Every row gives one point. A path goes straight from each point to the next, and from the last back to the first. The post is the endless flat space through its rows: a point in 2 columns, a line in 3, a plane in 4, and so on, so that a path can go around it. Count how often the path circles the post. Going back the other way cancels.

Post (2 x 3):
-11	12	-24
19	-13	5
Path, 21 rows:
-6	-6	-4
-26	-4	-46
-10	16	-38
11	16	-14
-10	21	-4
-35	9	-4
-8	-30	-4
5	-18	-38
-33	14	-59
5	-16	-1
-12	-11	-31
43	-30	-15
28	1	1
24	-7	14
-32	6	3
-5	-38	5
-1	-42	-5
-9	10	-60
5	15	-29
7	25	-16
3	4	14
Times around: 3

Post:
17	16	14	10	35	3	-8	16
28	-9	22	7	-7	-2	-26	22
-42	-7	-21	-19	3	12	3	3
30	36	1	14	34	14	-39	-23
-27	-21	-15	-47	1	25	10	10
-30	-15	-21	-17	7	43	-4	17
28	4	4	11	-7	9	5	16
Path (31 x 8):
-30	-3	-13	-19	-8	21	18	-2
-41	19	-10	-10	-11	0	-43	-4
-1	-5	-43	-42	-31	49	21	6
6	-1	-2	-47	45	13	-1	5
37	6	18	33	54	-3	-6	6
11	5	12	44	37	43	21	18
18	-6	33	-20	1	23	-9	37
11	-4	-10	3	-31	27	-31	9
22	-5	-2	-15	24	18	8	40
-13	-14	-16	-20	22	22	-23	-5
1	-16	8	4	21	30	11	16
-4	-17	27	-38	3	25	-37	-8
31	-11	10	-8	-10	49	-32	33
18	-1	9	-27	23	7	5	26
3	-33	0	-31	21	28	-42	24
-18	-35	-20	-21	-35	19	-7	17
-5	-12	-28	18	-21	7	-46	-18
-16	18	-10	34	30	-2	-32	-21
33	-7	35	-22	32	33	-21	10
38	11	21	13	5	41	-25	26
-12	-18	4	-23	-36	-17	3	31
-42	-19	-12	-15	-6	-16	-15	26
10	4	-19	45	31	1	-20	2
35	-16	25	16	9	-11	30	13
5	11	20	-18	49	17	0	-17
-14	3	0	3	4	42	-34	-13
-23	-20	2	-34	-33	-14	-8	11
-28	-4	1	-9	18	3	-25	40
-36	7	-34	-1	20	16	-60	3
12	-15	21	4	50	-14	-24	31
-11	-1	-1	13	49	39	-45	-34
Times around: 5
